Every row gives one point. Each copy is the shape, with its points in the same order, stretched, turned, moved and blurred by noise. Some copies are also mirrored. Which?
In the rows, 128 means zero.

Shape (9 x 3):
[[ 88 194 163]
 [157  88 119]
 [176 109  99]
 [132 104 129]
 [135 139 204]
 [132 143 118]
 [105 156 129]
 [138 133 102]
 [105 159 111]]
Copy 1 (9 x 3):
[[114 225 127]
 [113  80 129]
 [143  85 157]
 [108 114 118]
 [ 46 160 151]
 [135 145 131]
 [131 173 121]
 [148 130 130]
 [149 174 125]]
Copy 1 is: only turned
Copy 2 (9 x 3):
[[ 89 107 181]
 [159 170 107]
 [140 201  97]
 [152 153 121]
 [143 145 202]
 [114 155 128]
 [105 124 134]
 [117 166 102]
 [101 133 125]]
Copy 2 is: only turned

Shape:
[[116  82 101 138 179 140]
 [137 108  78 147 145 187]
 [ 92 151 105 135 179 105]
 [135 164  93 124 105 156]
 [133 150 120 147 122  98]
 [160  67 162 145 127 118]
 [133 146 170  89 119 154]
 [ 81 116 145 148  98  83]
 [ 94 114  87 170 134  91]
 [114  68 107 187 100 132]
 [127  65 128 121  74 140]
 [170 175 166 136 147 176]]
Copy 1, 12 rows:
[[142 127  92 150 134 169]
 [102  99  89 110 134 162]
 [139 135  82 149 165 110]
 [ 86 127 108  93 143 111]
 [124 138 121 128 109  89]
 [164 143 156 123  82 146]
 [142 162 164  83 155 117]
 [125 146 165 171 114 109]
 [114 126  94 171 111 114]
 [111 111 141 163  85 145]
 [102 147 171 141  92 151]
 [159 109 147  57 151 102]]
Copy 1 is: mirrored
Copy 2, 12 rows:
[[153 100  83 118 144 109]
 [144 149  68  91 121 119]
 [128 124 131 153 198 112]
 [123 192 115 117 126 139]
 [124 153 161 146 119 114]
 [167  88 133 117  67 119]
 [154 132 135  97 107 172]
 [104  90 140 163 116 126]
 [108 110 112 156 136  72]
 [127 101  82 139  74  95]
 [120 101 102 103  59 141]
 [188 175 136 129 114 158]]
Copy 2 is: only turned
Copy 3, 12 rows:
[[129 134 124 116 212 104]
 [ 92 114  38 126 189  95]
 [108 161 158  82 136 102]
 [100 109  66 117  91 119]
 [129 137 120 128  87  96]
 [192  99 116 139 149  77]
 [134  73 131  82  97 102]
 [146 105 181 175 100  91]
 [121 159 128 160 140 102]
 [132 104  94 202 168  79]
 [166  63  95 185 146 124]
 [109 120  79  54  93  45]]
Copy 3 is: mirrored
Copy 4, 12 rows:
[[150 163  99 130 110 187]
 [130 137  84 151 160 168]
 [102 143 111  86  88 149]
 [111 119 101 119 164 114]
 [133 140 132 116 124 116]
 [189 149 159 156 135 165]
 [142  82 143  85 150 157]
 [173 116 144 127  86 113]
 [149 161 107 137  81 118]
 [186 143 115 189 114 138]
 [214 121 122 160 150 135]
 [ 90  96 156 114 176 171]]
Copy 4 is: mirrored

Shape:
[[119  85  70  81 192 123 182  87]
 [135 116 162 171 169 106 159 121]
 [105 138 145 136 112  99 130 130]
 [ 65 103 124 162 145  85 160 106]
 [176 112  84 173 127 124  94 171]
 [155 152 118 128 117 152 150  96]
 [116 176  51 136 110  97 121 155]
 [108 163 134 165 128 106  82  98]
 [121 172 117 150 108 115 130 133]
 [139  98 113  63 160 113 155 138]
 [104 161 103 139 119 113  87 169]
 [101 142 140 140 171  69 180 110]
 [204 100 131 115 126 113 136  98]]
Copy 1:
[[103  32 101 144 150 115 102  75]
 [160  86 136 112  92 130 106 125]
 [136 152 140 132 115 105 118 124]
 [126  78 157 171  92 108  97 103]
 [147 135  75 153  96 172  93 137]
 [123 126  91 123 115 111 157 115]
 [107 160  84 178 127 107 110 172]
 [189 141 121 165 109 103 134 130]
 [127 168 110 138 113 108 138 154]
 [119 112 115 106 155 137 102  96]
 [145 169 122 167 133 133 122 158]
 [137  95 140 116 123  90  94 131]
 [150 118  76  86 102 122 103  73]]
Copy 1 is: only turned
Copy 2:
[[126  76 186  74  91 180 157  44]
 [142 123 172 114 196 140 135  67]
 [113 139 125 128 153 135 110 126]
 [110 137 113 117 159 153 114  46]
 [121 140 195 195 133 105 131 105]
 [174 121 138  95 136 106 117 140]
 [ 94 169 149 136  89  99  75 131]
 [138 171 136 155 150 141  59 148]
 [130 163 138 129 139 103  99 135]
 [100  71 186  91 114 169 155 102]
 [ 86 185 146 166 121 135 104 141]
 [113 112 162  72 175 148 111  86]
 [167  49 194 113 146 110 130 132]]
Copy 2 is: mirrored
Copy 3 (13 x 8):
[[ 91 167 122 128 204 105 191  91]
 [ 90 113 140 129 135 163 158 110]
 [115 131 136  89 107 134 180 138]
 [ 80 102 107  71 139 142 206 116]
 [164 116 134 113 166 101  95 171]
 [167 142 122 139 133 127 161 131]
 [193 140 118  48 173 124 160 172]
 [148 106 110  75  92 124 146 114]
 [167 132 113  87 123 146 161 144]
 [ 97 192 158 127 159 121 175 123]
 [158 143 104  56 127 137 134 165]
 [ 96 138 147  78 134 166 202 112]
 [140 150 182 160 134  77 150 125]]
Copy 3 is: mirrored

Shape (14 x 11):
[[119 176  95 171  84 102 161 107 165  98 134]
 [ 92 184 108 194  77  88 108 178 120 178  94]
 [ 73 130  83 148 147 118 146 151 110 132  70]
 [144 127 163 145 165 189 193  90 146 117  73]
 [ 77 146 109 172 175 163 163 110  77 167 104]
 [135 177  93 161 115 135 105 104 122 128 168]
 [143 113 161 109 140  92 103 159 134  90 127]
 [171 104 161 186  87 140 127 136 170  97 172]
 [136 104 131 145  74 146 145 125  86 172 139]
 [134 135 127 153 135 179 108 111 109 130  83]
 [146 143 113 107 125 172 151 169 114 179  78]
 [ 88 141  92 144 144 145  97  90 163 171 158]
 [117 167 144 123  97 180 153 160 129 112  88]
 [148 157  98 120 151 183 138 121 170  91 142]]
Copy 1, 14 rows:
[[132 130 156 134  76  87 106  90 144 113 147]
 [144 218 185 132 111  69 109 164 169 136 150]
 [165 179 158 141 152  84 129 118 107 137 114]
 [117  72 146 152 136 153  86 112  41 169 138]
 [ 83 150 160 156 168  93 132 118  70 162 132]
 [ 81 129 140 126 115 105 120 108 174 150 144]
 [169 121 122 148 148 164 132 136 162 134 163]
 [121 123  86 122  97 173  84 103 140 143 198]
 [ 74 176 134 122 122 161 101 127 107 112 116]
 [115 122 137 129 161 119  82 130 121 165 125]
 [120 165 190 102 131 144 117 150  97 166  90]
 [ 92 122 129  98 120  71 156 148 126 133 127]
 [128 136 227  98 148 128 108 117 109 137 136]
 [126  90 151  98 121 128 129  93 126 172 134]]
Copy 1 is: mirrored
Copy 2:
[[137 141  76 166  87 132 144 113 136  99 133]
 [147 172  53 132 145 109  84  94 174 103  81]
 [147 176 109 107 102 150 110  76  88 106  68]
 [125 114 155 144  26 118 126 107 132 174  76]
 [140 159 124 124  70 171  57  67 103 148  84]
 [145 114  98 157 133 160 111  97 135 136 146]
 [109 162 164 116 138 102 160 134 123 159 132]
 [ 38 107 121 151  92  90 146 140 172 169 152]
 [ 90 123 118 133  95  69  85  68 151 166 147]
 [125 105 131 140 110 124 109  87 138 143  66]
 [161 121 101 102 104  86  89  94 118 166  60]
 [137 114 125  88  92 194  93  88 125 102 149]
 [144 118 109 146 109  90 100 133 110 123  62]
 [154  89 121 131  96 161 145 132  88 143 104]]
Copy 2 is: only turned

Shape:
[[129  96 162 109 144 180 123 178 109 113 145 132]
 [173  98 136 160 158 106 113  88 152  96 149 175]
 [106 128 165 116 101 103 121 123 148 101  81 124]
 [ 96 103 136  71 120 147 139 131  89 159 137 170]
 [102 187 115 159 164 148 159  93 150  87  77 164]
 [134 151 115 158 162 100 146 138 117 101 134 177]
 [118 142 128 109 161 107 160 131 153 172  94  86]
 [162 106 133 104  92 107  98 103  90 119  81 177]
 [149 179 140  73  94 158  90 106 165 139 160 174]
 [150 140 173 124 178 162 157  87 149 156 105 143]
 [188 140 170 164  89 172 128  97 152 117 132 136]
 [123 165 155 117 149 130  89 129 149 155 144 146]
 [175 138 103 165 134 139 129 125 149 154  75 148]
 [115 194 105 137 118 167  91 132  85 154 157 136]
 [188 119 163  97  96 138  94 181 138 108 145 101]
 [172 124 138 105 123  96 107 170 101 114 123 102]
 [ 99 181  91 164 174 103 101 138 123 108 163  83]
 [110  97 188 163 152 172 174 143  85 155 134 144]]
Copy 1 (18 x 12):
[[140 126 147  86 153 162  95 157 113 125 173 171]
 [144 166 110 174 151 138 165  73 135  92  93 180]
 [169 111 161 152 108 132 150 119 166 116 145 102]
 [137 109 132  54 109 121 158 120 120 157 133 158]
 [124 109 146 166 122 154 165 169 142  84  61  87]
 [113 133 131 161 143 118 146 158 131 114  99 163]
 [150 107 115 127 179 129 128 129 135 203 104  85]
 [194 118 131 104  86  71 161  87 150  94 121 152]
 [160 225  91 119  56 153 133 131 136 114  96 123]
 [180 143 147 111 150 158 135 120 109 160  52 114]
 [148 174 162 167  82 147  78  83 126  91  83 128]
 [178 184 104 142 114 144 143 150 104 133 126 127]
 [167 110  91 154 113 121  93 115 112 130  66 138]
 [124 166  93 127  97 109 106 169  62  94 149 117]
 [162 190 133 124 131 127  66 125 149 114 171 145]
 [156 159 124 120 162  89 106 133 149 126 168 146]
 [ 86 164  84 188 190 127 138 160  96  88 172 100]
 [136  77 203 100 142 148 105 127  74 159 123 162]]
Copy 1 is: mirrored
Copy 2, 18 rows:
[[127  96 154 126 143 134 160 203 117 147 128 103]
 [192 214 105 187 120 143 113 159  87 117 138 139]
 [164 125 142 111 109 105 165 107 137 106 118 138]
 [116  87 135 135 128 113 128 153 116 179 172 162]
 [116 216 188 101 139 126 112 119 170 123 104 151]
 [137 209 133 143 130 115 146 133 102 161 129 126]
 [109 116 104  77 124 100 108  99 131 163  68 126]
 [189 130 152 182  96  98 129 116  73 135 161 134]
 [134 144 139  70 103 141  72 155 106 114 217 115]
 [155 152 131 116 165 130  63 143 162 149 114 119]
 [190 144 161 126 182 180 113 133 100  91 157  92]
 [104 155 112 104 116 117  95 144 143 120 164  91]
 [148 164 161 133 122 158  97  92 102 151 101  94]
 [ 56 134 160 117 156 132 117 128  96 130 172  94]
 [167  98 130  92 106 126 155 179  60 112 142  69]
 [153 128 124 123 108  87 155 147  54 139 110  97]
 [ 56 182 107 107 136 113 160 124 105 110  82 111]
 [145  94 143 162 218 136 158 150 146 186 130 113]]
Copy 2 is: only turned
Copy 3 (18 x 12):
[[138  77 154 118 132 128 172 198 127 154 126 138]
 [198  96 134  97 130 136  92  84 153 127 111 220]
 [114 109 122  98 116  67 162  96 114  85 135 127]
 [ 94 133 137 136 171  78 169 161 110 198 137 145]
 [ 60 130 139 114 112 133 141  65 133  67 118 182]
 [147 136 116 132 112 139 145 134 132  86 127 216]
 [118 178 137 140 168 127 123 142  95  85 131  97]
 [133 110  82  49  98  97 151  85 115 159 142 163]
 [106 168 207  94 111  87 122 108 186 175 190 141]
 [119 143 182  99 160 150  98  99  85 135 115 145]
 [145 107 168 105  62 144  97  77 113 151 121 129]
 [122 160 182 103 141  98  96 152 149 109 165 158]
 [133 152 116  79  91 165 109 106 119 114  84 146]
 [ 56 150 140 139  94 126  91 154 154 136 189 149]
 [188 108 153  89  83 128 163 171 159 133 168 100]
 [172 120 106  94 100 137 152 165 134 100 173 124]
 [108 135 112 170 137 141  80 150 180  39 190 166]
 [124  99 146 147 143 124 133 177  38 156  82 151]]
Copy 3 is: only turned
Copy 4, 18 rows:
[[105 122 175  86 105 136  75 130  88 130 145 161]
 [127  90 156 141 157  91 126  80 137 196 108 169]
 [ 85 133 167 137  88 111 135 103 153 126  80 113]
 [ 68 172 129 103 129 130 110 118 101 173 142 115]
 [138 196 102 155 120  66 109 103 106 112  62 159]
 [138 165 127 166 115  85 105 111 118 148 129 171]
 [129 127 122 118 144  98 152 161 144 112 111  89]
 [105 155 150  92  99 134 158  90 146 194 129 150]
 [128 155 110 135 145 180  79  72 151 159  93 118]
 [126 137 177  94 183 100 114 128 103 152  85 125]
 [147 103 182 111 151 164 139  70 108 142  75 157]
 [141 130 132 150 127 142  81 121 136 155  97 111]
 [151 149 148 127 129 132 164 156 131 151  99 185]
 [165 156  91 135  96 167  84 124  82 144 120 124]
 [133  89 191 105 102 177 107 100 145 126 145 126]
 [153 108 156 105  87 141 128 116 149 129 169 129]
 [181  91  82 180  85 102  88 131 122 107 109 126]
 [104 145 196 105 137  97 123 147  49 162 140 124]]
Copy 4 is: only turned
